Each row of a before or after table is a point. The points were changed in one or more steps. Then noise was added and the rows were shuffled. The steps act on columns, c1 being the first. What was done? A step turns or swaps two columns, mirrors them in a line or flattens them onto one, adds a multiple of one to another, or multiplies or shifts one. Angles are multiples of 10 degrees, from the lower column toward the higher: turns from -170 to 170, lines from 10 to 170 but not 90. Use the fewest steps. Two steps may share a column if one is a turn and the other turns, adds or multiplies; they go together, in the order done. Otherwise the lowest column goes first.

Before (12 x 2):
[[ 16 -35]
 [-11   9]
 [ 45   4]
 [ -2 -48]
 [  8  55]
 [ -7 -30]
 [-28 -25]
 [-20 -33]
 [  6 -51]
 [ 20  29]
 [ 10   0]
 [ 13  -5]]
After (12 x 2):
[[-27  19]
 [ -1  26]
 [ 13  36]
 [ 22 -51]
 [  0  40]
 [-34 -28]
 [ 10  -8]
 [-18   3]
 [ -1 -34]
 [ -6  -6]
 [-23  44]
 [-30  48]]
Steps: turn c1 and c2 by -150 degrees

Before (14 x 3):
[[-12 -15  60]
 [ -8 -11 -11]
 [-21 -17 -11]
 [-20 -20   1]
 [  4 -18   6]
 [  3  55   9]
 [-46  -6  16]
 [  4 -17   3]
 [ 11  51 -14]
 [ 13 -20  -3]
 [  8   3 -13]
 [ -8  -3 -14]
 [-17  16  -7]
 [  8  -1  12]]
After (14 x 3):
[[  2 -16 -15]
 [-43 -44 -14]
 [  9  -5 -11]
 [ 48  58  62]
 [ -2  14  16]
 [-17 -12 -16]
 [ -3  21  -5]
 [ 49   0  16]
 [-28 -40  12]
 [ 26   4   5]
 [  4 -28  -9]
 [  4  19   5]
 [ 23  -4 -13]
 [ 12  21   3]]
Steps: add -1 times c3 to c2; turn c1 and c2 by 150 degrees

Before (10 x 6):
[[ -2  -6 -33  27  20 -22]
 [  4  -9   2  -5  15  -1]
 [ 10   3  -5 -13  -7   4]
 [  2 -14  -8  -5 -13   7]
 [-19  -4 -14   6   9  -8]
 [ -7   3  16   1   6  33]
 [  5  -3 -24 -10   0   7]
 [ -3   3  -2 -17  -4  -8]
 [  6  -7 -20   0   6  16]
 [-10   0   7  19  -1  -1]]
After (10 x 6):
[[ 29   2   7 -13  10 -26]
 [ 18   3   3 -17   7 -38]
 [ 25  -3  22 -10 -16 -23]
 [ 22 -15  12  -5  19 -23]
 [ 26  -7  16   0 -25 -14]
 [  1  -4  10   6 -26 -38]
 [ 19  -7  25  27 -60 -51]
 [ 13   3 -17   1   0   3]
 [ 10   0  -6  19   7 -31]
 [ 23  -9  -7  -4 -27 -31]]
Steps: shift c1 by 20; turn c3 and c5 by 160 degrees; multiply c5 by 2; shift c6 by -30

Before (10 x 8):
[[  6 -22 -27   1  19 -23  15  11]
 [ -8   7  12  -1 -20  -2  -5 -24]
 [  1  -1  -4 -12  37  12 -11  34]
 [ 22 -23   3   1   6 -13 -14  17]
 [  8 -21 -19 -28   2   5  -5  27]
 [  5   5  43 -24 -14 -17   5 -20]
 [ -4 -11 -20   1   5 -21  19  45]
 [  4  40  21 -10 -40 -20 -19 -24]
 [ 27  -8 -13 -18  20 -11  10  11]
 [ -1 -14   8 -34  22 -21 -23   5]]
After (10 x 8):
[[ 30  -9  -3   3  -7 -12  22  -4]
 [  1 -11  13 -16 -16 -21  15 -47]
 [  2  -1  11   5  49  13  31 -19]
 [ 18 -15  34   1   8   4  22 -17]
 [  1   5 -10  48 -31 -17 -16  11]
 [-10   2  -7  10 -23  -1 -13  22]
 [  6 -13  21  27   1 -20  21  12]
 [ 16 -15  16 -22  -3 -23  -5 -17]
 [-17  37  -7  23 -61 -21   0  31]
 [ 26   7  21   3   9 -12  -1 -15]]
Steps: turn c1 and c2 by 30 degrees; turn c3 and c4 by 130 degrees; add 1 times c6 to c5; turn c7 and c8 by -140 degrees

Before (12 x 11):
[[ -4  28  -3  24  -2 -17 -16   2   7  -5 -15]
 [-20 -36  -2  -1  -1  16  15   2 -13   0 -19]
 [  1  18   5   4  24 -18  -7  19 -14 -17  -7]
 [ 10  13   3  18   8  24 -17  -5 -14  13  19]
 [  7 -13   4  15 -25  15   7  18  15 -16  16]
 [  7   4 -10  19  24  21  -6  13  -3  12 -12]
 [-46  23   7  -8  25 -26 -13  51  -9  31  -8]
 [-13  11   3  -1  25   7 -11  -1  13  -8  -7]
 [  4   3 -14  12  20  20  32  -5 -12  -7   5]
 [ -6  13  -8  -6 -12  21 -12  10   2  -3 -14]
 [ 10   4  -2  -9  13  -6   3  -5   6   3 -16]
 [  7 -17 -34  13  24   4  -5   2 -12  -6  36]]
After (12 x 11):
[[  4  11   1   8  23  -3  12 -12  17  -6  -9]
 [ 13  -7   9 -16 -28   1  16  14  12 -11  13]
 [-10  11  14   1   4  15  51   4 -13  12  16]
 [-41  25  -1  16  24 -37   6  11  -9 -56 -11]
 [  2  30 -12  -5  -1 -26  59  -3   5  -5 -11]
 [ -6   3 -14 -10  26  10  36  15  -3  -4  -7]
 [  2   4  -7   1  13 -16 -15   7   6  12 -11]
 [ 16  19   1   4  22 -29  16   9 -13 -18 -13]
 [  9   1  -8 -34  27   9 -21  -5 -11   3  12]
 [ -8 -38  -8 -12  -1   6 -21 -13 -13 -18 -18]
 [ -2  12 -11  15  -7  12   5   3   1 -12  -9]
 [ 10 -18 -15  -4  42  -6  26   2 -14   1  45]]
Steps: turn c1 and c10 by 70 degrees; turn c8 and c10 by -50 degrees; add -0.5 times c3 to c5; turn c3 and c11 by -30 degrees; turn c4 and c7 by 130 degrees; multiply c7 by 2; shift c6 by -10

Before (11 x 12):
[[  4 -30  18  21 -10   0 -29  16  22 -20 -22 -13]
 [ 25  14  -6   5 -20 -36   7  15  -8  11   6  34]
 [-15 -25 -31 -13  42 -11  12  -1  20  20 -27  22]
 [-29 -18 -24 -18   6 -15   1   9  -1 -14  17 -13]
 [ 35 -26   1  13  11 -16  20  18  -2  22   0   1]
 [ 27  -9  28  14  11 -44 -29  17 -19 -17 -26 -25]
 [  1 -15 -15 -20   9 -18   3  29  21 -34 -18 -10]
 [ 18  21  25   1  -7  21 -10  55 -33  16  18 -30]
 [  2 -30  26  -3  42 -12 -28  59  14 -36  -2  25]
 [ 23  -4 -22 -25   9  -8  -3  -9   0   8  -2  23]
 [ 22   8  -1  12  10  21   9   2  -4 -22 -17  11]]
After (11 x 12):
[[-30   0   7  43  19  15   8  -9  -4  23  12   9]
 [ -2  -6 -26  15  18  38  18 -11  -1 -15 -25   1]
 [ -2 -20  -2 -19  16  25  -4  12   0   1 -10  20]
 [ 17 -19 -15 -32  21   9   0 -39  22  18  25 -12]
 [ 24  -3  14 -13 -10  35   6 -10  -7 -14  -8  32]
 [ 26  24 -15 -11  21  45 -28 -25 -17  25   8 -22]
 [ -4   9 -34  21  -1   4 -28 -23  23  20  12 -12]
 [ 28 -27 -12 -47  14 -17   3  -2  -2 -11  18 -13]
 [ 20 -37 -16 -28  52  -6   8  -7  20  19 -25  21]
 [-30  28  16  27   4   6 -12 -45 -35 -38  -9 -31]
 [  7  18 -33 -13  51  11 -24 -63  14  -3  30  26]]
Steps: turn c1 and c6 by 120 degrees; add -1 times c1 to c4; mirror c2 and c3 in the line at 40 degrees; shift c5 by 10; turn c10 and c11 by -70 degrees; turn c8 and c10 by -160 degrees

Before (11 x 18):
[[-12  12 -15  11 -10  10  16 -22 -12  13  11  -8   5  19  24   7   4   7]
 [-14 -23   3 -13  30   1 -19  24 -12  -5  -9   9 -17   0  26 -14  -3 -21]
 [-16 -11 -14   1 -13 -18   6  18  12   4 -14   2  13  -6  -1   1 -24   4]
 [-15  -5   2   9   4  -5 -18 -21   0  32  -4 -10  -8  -6  -2 -19 -10 -12]
 [ -6  13 -22   0  14 -14 -22  22   7  -8  13 -17  24  13   3   4  10  17]
 [  9   3 -26 -13  22 -17  11 -22   4  21   5  -2  -3 -25 -15 -21   9  -5]
 [ 25  -4  16  -7  -4 -14 -27 -10  -1   0   0 -10 -16 -16   0 -12   2 -15]
 [ 12 -13 -26 -20  -5  -2   9 -23   4  19  20   3 -20  18  -7  19  11  -6]
 [-10 -25 -13   7  25 -15   9  16   7 -12   7  -2  -7 -19 -15   9 -10   9]
 [  4 -11  17  -9  -8  12 -24 -18  -3  20  13  -8  18   1  25  17   6   6]
 [ -5  10   4 -19 -13 -17   2  10 -20  -6  -3   3 -12 -13 -13  -6 -10  -4]]
After (11 x 18):
[[-13  37 -17 -11 -12   8  17   4 -17 -16  12  16   4 -17 -20 -11   4   4]
 [ -5  11   4  16 -14 -16   3  24 -11  10  -3  -7 -10  11  13   9  -9  -2]
 [ 26   0  15   5  -4 -13 -27 -12   5   3  -2   8 -16  16   2  13   1 -14]
 [ -7 -58 -16  -7  25 -14   9 -27  18  16   7  -3  -9  19  13 -12 -12   9]
 [-17 -34 -14   0 -15 -19   8  -3  22  -3 -10  -1  10   7  -2  -3 -26   5]
 [-16   4   2 -11   0  -8 -17 -24   2 -29  -3   8  -8  13   7  15 -10 -10]
 [  9  19 -27  12  21 -16  10 -13  10 -16   6  -2  -6  29  14  23   9  -5]
 [ -5   9 -20   1  15 -13 -24  37  13   5  13  19  22 -13   1  -4  10  18]
 [-13 -59   3  11  29   4 -19 -18 -12   6 -11   1 -18  -3 -26  16  -6 -20]
 [ 11  -9 -26  23  -3  -3   8 -42   8 -25  20  -5 -22 -15   6 -16   8  -7]
 [  7  -9  15  12  -8  16 -24 -30 -11 -19  13  16  18   4 -21 -14   8  11]]
Steps: multiply c2 by 2.5; turn c2 and c8 by 40 degrees; turn c4 and c16 by -170 degrees; add -0.5 times c6 to c9; turn c10 and c14 by 170 degrees; turn c12 and c15 by -160 degrees

Before (8 x 20):
[[ -6   3 -16  37   4  22   0  -4 -22   4 -39  -8 -20  38 -27  19  -4 -13
  -35  13]
 [  7  -3 -11  18  16  19  -8 -23 -22  18 -35   7 -21  38 -34  -8 -16  31
  -20  21]
 [-11 -35  41  19  -2 -35   1  32  -4   9  -4  21   6   1 -13  -1 -32  -3
  -12 -38]
 [ 16 -27  18  22  10  -7 -41  12   0 -10 -27  14 -10  12  -9  -6 -39 -23
  -27 -18]
 [-12   7  44 -21  -6  -1  21 -18 -40 -15 -14  -2  25 -17  19  21  22  34
   37  15]
 [-32  11   5 -22  -2   3  40 -31   0  -8  33  -2   0 -30  26 -18  15   3
   16  28]
 [-15 -32  45 -21 -26   1   0  -6  -8 -23  21  23  14 -11  -7  35   0  13
   -8 -12]
 [-50  26 -13 -37 -20   7  25 -11  -2 -10  25 -41 -16 -16  20 -17  -8  20
   32  49]]
After (8 x 20):
[[ 20 -32  -8  26  18  21  -7 -24 -17  14 -39  10 -29   7 -37 -11  -9  58
  -19  11]
 [-18  39   2 -29   1   3  14 -29   0 -10  34  -1 -30  20  30 -17  11   7
   17  -1]
 [ -7  21  39 -29  -4  -2   6 -16 -43 -13 -13  -3 -10   5  27  22  21  32
   17 -25]
 [  0  44 -15 -48 -21   6  12  -9  -3 -11  22 -42 -49  43  28 -14  -4  33
   19   8]
 [-35  -9  40 -30 -27   3   4 -11 -10 -22  26  20  16   5  -8  35  -1  16
   -4 -12]
 [-10 -29  13  25   9  -7 -15  11  -2 -10 -23  11  17 -18 -22  -3 -39 -31
  -11  13]
 [-28 -17  40  25  -3 -38  -3  29  -6   9 -10  24  42  10 -16  -5 -34 -55
  -11   2]
 [ 23 -20 -10  51   5  22   3   1 -21   1 -38  -9 -17  19 -36  15  -1  20
  -20  19]]
Steps: turn c1 and c14 by -70 degrees; turn c1 and c2 by -50 degrees; multiply c4 by 1.3; add 1.5 times c6 to c18; multiply c7 by 0.4; mirror c13 and c20 in the line at 140 degrees; flatten c15 and c19 onto the line at 30 degrees

Before (12 x 32):
[[ -5  11   2   0   2  18   6   3   2 -11  -3   2 -18   2   9  -9  22  18
   -8  10  17 -11 -15  -5 -12 -21  -7  12  20   1   4 -18]
 [-32 -10   7   9   6  13 -12   3  14  23 -13 -30  15   3   5 -21 -14 -12
    9 -13 -14   2 -10 -16  -2 -11   7   1   9   1   0  -8]
 [ -9  -3  16  14  -2   1 -14 -19   1  11 -11 -26 -18  -2  -9  13 -17   9
   -7   8  -7  -2   9 -10   6   8  -8  -5   1  -8 -21  -9]
 [-30 -19  13 -19  22  18 -19  -2 -16 -13  14  -2 -12  24   7 -30 -12   3
    9  -9   8  14  23  -5   5 -24 -13  10  33 -20  17  22]
 [  6 -21  10 -26  10 -11  -6 -14   4  19  22  -6  13 -14   1 -18   3  21
   13  -7   9 -11   4  14 -28   7 -14  14  -9 -15  15 -16]
 [ -7   6   3  -8  -8  12  10   1  24  -7  -2   4 -16 -16  -7 -15 -10  -5
   10 -11 -20   7  -5   2 -12  12  -7   9  -5 -13  -2  -8]
 [ -9   7 -20 -21 -11 -11 -17  -6 -20 -14   8  -6 -12   3 -17 -27  22 -17
   -7  14  -2   4   2  15 -10  11   0  11  31  11 -24  -1]
 [-34   5   6  -1  -1  29  -2  17 -18  12   9 -12 -23 -12  -3   0  16  23
    6  16 -19  19  -6   8   8  13  -1 -14  26   4  15 -21]
 [-19 -21 -12  -5  18 -13  -5  -1   4  22  28  -8  -5  15  24   8 -12  -7
  -30 -10  16 -13  17 -26   8  10 -12 -21   1   3 -10  -3]
 [  7 -12 -22  -1  -5   3  13 -13 -11  19  27   0 -14 -15 -12  -4  11 -12
   -3 -12   2   7 -14   8  12 -15 -14   9   8  12 -17  18]
 [ -5  -2  14 -15 -17  27  -9 -22  -8 -13  16 -27  15   8   3  -1  16  14
   -2  -5  -1   4  30 -17  -3 -12 -17  11   4  20 -23   1]
 [  8  -1   4   9  16   4  -4  -6  -4   4  -5 -27   2  -3  -1  13   6  16
  -17   7 -10 -13   0 -19   3  -9 -12 -12 -10 -11   4 -16]]
After (12 x 32):
[[ -5   9 -11  14   2  10   6   4   2 -11  -3  -5 -18   1   9  -8  24  18
    0   7  19   2 -16   7 -15 -21  -4  12  19   0  10 -19]
 [  7 -20   7   3  -5  -1   9 -10 -12  20  26  -1 -15 -16 -12  -4   8 -10
   -5  -8   2 -23 -14 -12  12 -17 -15   9   6  10 -41  18]
 [-35  17  20  27   0  20  -2  15 -18  13  10   5 -22 -11  -3   0  15  20
   13  17 -19   5  -5  -5   8  13  -2 -14  27   6  41 -22]
 [ -9  -7   0  -6  -2  18 -12 -20   0  14 -11  20 -20  -2  -8  13 -15  11
   -5   6  -8  15   7  12   5   8  -7  -7   0  -7 -55 -12]
 [-18 -52 -12  -7  19 -12  -7   1   2  21  27  12  -5  15  24   8 -11   3
  -31 -17  15 -12  19  19   9  11 -13 -22   4   3 -26  -4]
 [-30  -7  14  24  22   1 -21  -2 -16 -12  16   2 -12  28   7 -28 -11   0
   11 -11   9  11  23   2   4 -23 -13  10  34 -20  43  23]
 [ -8  -4   5   5 -13 -18 -16  -6 -18 -13   9  13  -9   0 -16 -27  23 -13
  -12  17  -2 -20   0 -10 -10  12   2  12  28  13 -62   0]
 [  9 -13 -14  -4  14  17  -5  -5  -6   3  -5  23   2  -2  -2  10   4  22
  -11   1 -11   4  -3  20   2  -9 -13 -11 -10 -11   9 -16]
 [  7  -2 -10   6  12 -22  -4 -15   4  19  21  15  13 -14   0 -17   2  15
   18  -3   8  13   3 -16 -27   8 -14  14  -8 -16  36 -15]
 [ -7   0   5  32 -15  14  -8 -23 -10 -12  15  22  13   7   5  -1  18  12
    4 -10  -1  16  31  13  -1 -12 -17  12   2  21 -59  -1]
 [-31  -6   3   3   6  26 -12   6  15  24 -14  23  13   4   5 -19 -13 -12
    3 -17 -12   8 -10  10  -2 -10   6   1  10   2  -1  -6]
 [ -8  15   9  14  -6   3  12   2  22  -6  -2  -1 -17 -16  -6 -14  -9  -7
    7 -12 -22   2  -5  -6 -12  12  -7   9  -4 -13  -5 -10]]
Steps: turn c18 and c19 by 20 degrees; add 1 times c19 to c2; swap c3 and c22; turn c4 and c6 by -130 degrees; turn c6 and c12 by 160 degrees; mirror c20 and c24 in the line at 10 degrees; multiply c31 by 2.5
